Rows are points. Any point is a mix of the corners, with weights that add up to 1. It lies inside the corners' shape when no weight is negative. Is each point inside? If not, which corners have a negative weight?

Corners:
(1): [ 1.2  1.0 -1.8]
(2): [ 1.9 -2.2 -1.1]
(3): [2.1 0.9 2.4]
(4): [-8.3 -1.2  1.8]
Points:
[-7.2 -1.1  1.6] => inside
[ 3.8 -0.1  0.0] => outside (4)
[-7.1 -1.4  0.5] => outside (3)
[-5.4 -0.7  1.7] => inside

Corners:
(1): [-2.5  6.5  1.9 -2.9 -2.3  1.5 -2.2  3.1  4.4]
(2): [ 8.2  2.2 -1.3 -5.9  5.5  7.2  0.8 -2.3  3.6]
(3): [ 2.5 -4.2 -2.7  4.0 -1.3  4.1 -1.8 -1.2  1.7]
(4): [-0.5 -2.7  0.8  4.4 -0.8 -3.3 -4.4  5.2 -3.4]
(5): [-3.3 -0.6  4.2  4.3 -5.9 -3.1 -0.5  0.2 -4.3]
(6): [ 1.4  1.6  1.6 -1.3  5.4  2.5 -3.3 -3.2  4.8]
(7): [-5.2 -3.7 -2.6  3.8  0.6 -4.7  0.4  2.7 -3.1]
(8): [-7.3 -2.8  5.3  4.1 -2.4 -0.9 -0.4  6.5 -3.1]
(9): [ 0.3 -1.1  0.6  8.2  0.3 -1.7  1.8  3.0 -1.1]
(10): [ 5.2  2.3  3.9 -7.1  0.3  2.8  0.0 -1.2 10.0]
Points:
[-0.9  1.5  0.7  0.1 -0.7  1.0 -1.5  1.4  2.3] => inside
[-3.5 -0.4  3.3  2.3 -2.0 -1.3 -1.6  2.7  0.6] => outside (2)
[ 1.3 -0.2  0.7  0.8  1.2  1.3 -0.5  1.6  0.4] => inside
[ 0.5 -0.8  0.7  5.4  0.2 -0.6  0.8  2.1 -0.1] => inside

Corners:
(1): [-5.2 -1.3 -3.2  4.7  4.3 -1.7 -2.6 -0.5 -6.0  1.6 -2.4 -4.1  2.4 -3.6]
(2): [-0.7 -1.0 -3.0  0.9 -7.9  3.0 -5.8  1.2  2.8  5.1 -0.8  0.1  5.1  4.6]
(3): [-5.5  4.5 -2.9 -3.2  5.1 -0.3 -3.9 -5.4 -3.0 -4.3 -5.1  1.0  3.4 -3.2]
(4): [-4.3  2.9  1.6 -0.4 -9.0  2.4 -4.4  1.0  4.7 -1.4  5.2 -1.9 -0.9 -1.7]
(5): [ 1.6 -4.0 -6.5 -3.8  1.8 -0.1  0.0  2.5  0.5 -1.0  4.3 -6.3 -4.6 -4.7]
(6): [-5.1  5.8  0.8 -0.5 -7.2 -2.5  1.2 -5.6 -3.4  3.4 -1.3  3.9  8.6  4.5]
(7): [-1.2  0.5 -4.6  5.5  3.2 -3.4  0.9  2.0 -2.0  5.0 -6.6  3.4 -3.2 -3.9]
(8): [ 3.0  6.8 -0.6  5.3 -3.5  1.0  0.6 -0.2 -8.3  6.1 -3.0 -6.0 -5.2  2.6]
(9): [-1.2  0.5  1.0  4.3  2.4 -0.3 -2.2 -7.7 -4.8  4.8 -0.4  4.5  7.5  2.0]
(10): [ 4.1 -2.5  3.7 -3.0 -1.8  1.6  2.1 -7.0  3.0 -0.7 -5.2 -5.3  0.1  0.0]
(11): [ 2.3  0.0  1.3 -4.6  0.6 -6.5 -0.1  0.2 -3.4 -2.6  0.6  0.7  1.0 -0.2]
(12): [-0.5 -4.1 -1.4 -2.4 -0.4 -3.1 -3.7 -6.2 -4.8  4.3 -0.5  2.4 -4.9  1.8]
(13): [-0.5  1.1  1.7  0.3  0.6 -6.3  0.5 -0.7  3.9 -4.2  3.8 -4.5 -0.9  3.8]
(14): [-3.1 -3.2 -2.2  3.8 -4.7  2.4  0.6  1.1  1.2 -5.9  4.3  1.8  3.4 -0.5]
(15): [ 4.0 -3.4 -4.0 -1.0  1.8 -7.0 -1.3 -2.9  1.7 -6.2  2.3 -3.8 -1.9 -4.4]
Points:
[-0.9 -1.4 -1.2 -1.6 -0.3 -2.4 -1.4 -1.5  0.0 -1.3  1.0 -0.4  1.1 -1.1] => outside (8)
[-2.9 -1.8 -4.4  1.5  1.1 -0.9 -1.9 -2.1 -1.0 -0.4  0.0  1.2  2.2 -0.9] => outside (4, 8, 10, 11)
[-1.0  0.2 -1.1  1.8 -1.1 -1.1 -0.9 -2.6 -2.2  1.4 -0.6  0.7  1.6  0.4] => inside
[-0.8 -0.7 -2.7  2.4  0.0 -1.9 -0.5 -0.4 -0.9  0.5 -1.3  0.5  0.0 -1.6] => inside
[-3.7  0.2 -5.8  1.7  1.1 -2.0 -2.1  0.8 -3.3 -0.1 -0.5 -2.2  0.1 -1.1] => outside (4, 9, 10, 11)
[ 3.0 -3.5 -3.6 -3.6  5.0 -4.7 -0.2  0.0 -1.7 -5.1 -0.6 -4.9 -6.3 -4.4] => outside (2, 4, 6, 9)
[ 1.8  2.8  0.0  1.7 -2.6 -1.4  0.2 -1.6 -2.7  1.9  0.2 -4.6  0.3  1.4] => outside (3, 7, 12, 14)
